Every row gives one point. Before rounding, the points of a table are all equally far from one centre. They may lie mostly on one side of it. Write the centre, to within rounding.
(in the rows, 128 means zero)

Points, 6 rows:
[[ 81 143 128]
 [136 167 182]
 [149  39 160]
 [138  66  99]
 [135  97 222]
 [127 132  92]]
Centre: [132 104 155]

Points, 15 rows:
[[121 116 221 162 103 188 128  90 146]
 [103 124 116 151 148 155  98 148 207]
 [ 83 153 182 155 173 225  79 106 152]
 [ 77 114 190 127 101 183 131  87  86]
 [119 161 141 160 173 158  84 138 199]
 [ 75 153 178 202 163 186 100 167  98]
 [174 115 125 132 156 140 112  96 153]
 [ 96 157 198 138 172 186 100  72  95]
 [101 127 208 174 170 222 161  94 148]
 [120 134 203 111 109 176 146 131  70]
 [101 155 158 139 107 156  69 161  92]
 [128 171 179 143 178 221 126 139  81]
 [162 113 218 168 177 189 118 144 115]
 [ 78 166 142 141 165 156 101  59 133]
 [ 81  98 212 114 161 211 122  87 145]]
Centre: [105 128 161 143 151 167 130 133 133]

Points (18 x 14):
[[116  82 131 133  97 138 135 171 120 106 175   7  90 116]
 [126 111 115  83 148 170  79 143  64  83  96 115 133 117]
 [ 95 140  95 109  86 213 160  91 105 118 154  99 105 158]
 [109  95 125  93 113 176 205  80 106 171 135  77 120 107]
 [126 173  95 136 125 123 131 105 107 153 125  50 134  94]
 [116 121 112 134 124 133 169 180 157  96  95 108 175  85]
 [127 161 129 123  55 142 131 109  56 125 107 126 133 156]
 [ 75 106 182 129 130 150 128 147 101 166 179 122 145  85]
 [112 143 108 189  78 179 164 135  75 168 116 108 110 115]
 [ 81 117  98 123 147 188 161 139  79 172 149  66  91  82]
 [111 118  46 107 148 154 189 138 123 123 152 146  86 111]
 [132 137 130  62  98 161  98 111  68 123  78  78 116 112]
 [115 144  99 101 142 136 156  89 172  77 144 104  81 121]
 [104 151 139 144  76 195 179 146 107 146  93 118  79 169]
 [ 97  88  91 149 115 175 106 132 110 106 121  15 108 149]
 [ 72  93 136 134  77 174 117 143  99 119 140 114  58  55]
 [149  81 136 106  49 178 138  81 100 126 167  94  75 136]
 [107 134  94 154  52 172 118 137 123 129 127  99 109  57]]
Centre: [118 102 125 120 112 140 140 143 112 125 129 103 107 129]

Points (30 x 24):
[[183 127  84 167 127 169  54 139 189 128 171  74 177  96 134 127 108 136
  147 143  40 166 103 151]
 [123 147 126 172 132 117  70 124 186 122 165 109 120  63  86 121  95 181
  153 132  51 152 123 158]
 [163 136 125 173 147 175  71 155 154 122 176 133 155 106 108 137  57 127
  168 161  34 166 115 104]
 [157 188 108 153 107 181  74 170 181 136 166 167 173 108 112 145 107 146
  150 164  62 175 109 163]
 [184 128  94 139 135 150  50 142 154 101 164  87 162  83 111 154 102 112
  184 159  79 140 110 130]
 [170 141 135 138 154 151  55 137 147 119 187  96 165  86  65 141  77 118
  116 166  59 163 125 147]
 [156 174 143 159 152 169  76 156 158  84 208 151 142 102 105 110  94 145
  139 171  42 159 121 130]
 [157 148 124 112 160 133  62 177 148 117 189 128 146 125 100 181 128 108
  150 147  67 140 125 186]
 [189 110  90 152 110 156  71 136 134 103 165  75 152  84  79 152  85 140
  140 187  86 168  89 127]
 [186 156 147 140 109 123  82 149 193 122 184 145 150  99 118 149  95 108
  156 198  80 195 133 158]
 [171 145 117 139 102 190  59 131 153 119 175 101 149 126 134 141  79 146
  179 161  52 149  78 141]
 [151 122 158 138  97 104  62 134 137  82 221  93 133 143 105 168 124 103
  136 164  68 167 119 117]
 [181 132 122 191 126 135  83 169 152 110 197  96 150 110 115 170 110 126
  167 176  91 205 116 165]
 [172 144  83 155 108 151  78 146 149 115 181 104 133 124  55 175  89 118
  139 154  58 130  91 165]
 [190 120 126 137 125 154  42 148 169 137 169 106 148  83 111 122 135 165
  186 154  67 117  99 136]
 [121 162 130 119  77 135  74 119 161  98 160 122 148 132 114 153  70  84
  158 168  65 174 128 106]
 [154 178 131 153 103 154 100 182 194  99 197 116 159 103  99 123  88 116
  117 171  49 150 126 166]
 [233 130 158 157  99 173  62 120 184 113 153  89 152 108 120 138 107 130
  134 155  47 196 116 126]
 [165 134  91 130 121 156  78 164 166 104 170 119 184 141  81 149 105  97
  122 218  78 171 114 117]
 [173 118 125 158 120 166  62 151 166  84 170 113 189 134  85 132 108 134
  168 137  77 172  90 128]
 [169 112 117 167 104 151  41 172 134  91 124 137 179 143 109 152 122 166
  101 145  46 161  77 159]
 [149 144  89  86 132 136  89 118 153  95 135  92 128  92 110 126  97 131
  158 157  33 129 134 166]
 [180 159 118 179 109 159  95 141 108 117 198 113 170 143 111 134  98 139
  184 170  87 130 140 133]
 [222 115 109 133 139 136 107 206 183 115 197 125 118 100 136 114 110 125
  135 128  57 122 135 156]
 [160 133 131 116 108 132  75 165 191 105 153  73 174 100 118 120 110 133
  140 110  41 127  84 155]
 [201 130 136 147 108 188  59 167 193 113 168 110 183 114 101 156 134 132
  132 143  72 118  97 154]
 [207 113 143 140 132 160  84 163 164 108 183 102 135 117  68 158 121 122
  154 131  58 136 131 178]
 [215 131 119 175 114 206  99 153 169 109 183 108 189 112 151 151 131 130
  162 155  80 158 128 127]
 [202 154 138 148 132 179  99 137 157 137 123 147 163 139 106 184  67 132
  161 150  42 149 132 139]
 [154 141 106 159 100 153   7 159 159 113 162 122 144 107 121 161  89 133
  168 133  56 163 122 136]]
Centre: [155 135 121 151 123 141 104 140 151 135 144 120 118 124 133 138 132 136
 103 144  87 154 123 117]
